Each point is reached from the start by the listed moves, each made 0, 1 or 2 times, or once backwards (-1), plus a little noise. Is the number of moves made odd or even? Then give how often each move was made.

Moves:
(1): [-0.48  0.10  0.09  0.12  0.23  0.00]
(2): [ 0.05  0.25  0.00 -0.28 -0.21  0.05]
(3): [-0.25  0.07  0.39 -0.03 -0.22  0.05]
Start: [-0.39 -0.22  0.21 -0.03 -0.11 -0.17]
Points:
[-1.39 -0.23  1.11  0.31 -0.13 -0.11] => even (1, -1, 2)
[-0.05  0.25  0.49 -0.73 -0.99 -0.02] => even (-1, 2, 1)
[ 0.35 -0.37 -0.27 -0.13 -0.12 -0.19] => even (-1, 0, -1)

Moves:
(1): [ 0.05 -0.18  0.07 -0.05 -0.01  0.07 -0.11 -0.15 -0.06  0.03 -0.08 -0.07]
(2): [-0.01 -0.01  0.14 -0.05 -0.07  0.24  0.03 -0.18 -0.04  0.07  0.08  0.12]
(3): [ 0.10  0.04 -0.12 -0.37 -0.10  0.07  0.16 -0.11  0.08 -0.20 -0.06  0.08]
(4): [ 0.08 -0.13  0.08  0.06  0.00 -0.14  0.34  0.21 -0.03  0.10  0.11  0.28]
(5): [ 0.02  0.00 -0.10  0.16 -0.25  0.20  0.09  0.21  0.19 -0.39  0.07  0.03]
(6): [ 0.03 -0.03  0.18 -0.12 -0.13  0.12 -0.08  0.10  0.16  0.01  0.11  0.02]
(7): [-0.45  0.05 -0.03 -0.11 -0.14 -0.16  0.06  0.07 -0.10  0.06  0.00 -0.05]
(8): [ 0.05  0.10  0.10  0.05 -0.16  0.06 -0.05 -0.11 -0.30  0.13 -0.18 -0.20]
(9): [-0.01  0.11  0.19  0.05 -0.13  0.09  0.00 -0.11  0.24 -0.04  0.01 -0.05]
(10): [-0.15  0.03 -0.02  0.11  0.14  0.13  0.02  0.01  0.07 -0.06 -0.11  0.13]
(11): [-0.01  0.07  0.04 -0.10  0.08  0.16  0.01 -0.04  0.13  0.14  0.06 -0.15]
Start: [-0.03 -0.01 -0.26  0.02  0.03  0.05  0.01 -0.02 -0.16  0.12  0.20  0.00]
Points:
[-1.04  0.37  0.33 -0.15 -1.21  1.14  0.85  0.43  1.02 -0.69  0.64  0.79] => odd (-1, 2, 1, 1, 2, 2, 2, 0, 2, 2, 0)
[ 0.43  0.28  0.09 -0.05 -0.25  1.09 -0.22 -0.49  1.09 -0.22  0.66 -0.44] => even (0, 1, 0, -1, 1, 0, -1, -1, 2, -1, 2)
[-0.55 -0.07 -0.44  0.11  0.72 -0.64  0.22  0.28 -0.65  1.13  0.26 -0.24] => odd (0, -1, -1, 1, -1, -1, 1, 0, -1, 0, 2)
[ 0.25 -0.04  0.15 -0.87 -0.33  0.79 -0.47 -0.73  0.42  0.18  0.23 -0.82] => odd (2, 0, 1, -1, 0, 1, 0, 0, 1, -1, 2)
[-0.03  0.27 -0.13 -0.25 -0.47  1.07  1.33  0.70  1.73 -0.91  0.72  0.89] => odd (-1, 0, 2, 2, 2, 1, 0, -1, 2, 2, 2)
[ 0.11  0.02  0.02 -0.67 -0.25  0.79  0.12 -0.79  0.58 -0.23 -0.11 -0.11] => even (2, 0, 2, 0, 0, 0, 0, 0, 2, 1, 1)
[-0.54  0.19  0.20 -1.44 -0.46 -0.17  0.56  0.08  0.93  0.43  0.69 -0.12] => odd (0, -1, 2, 1, -1, 2, 2, -1, 2, -1, 2)
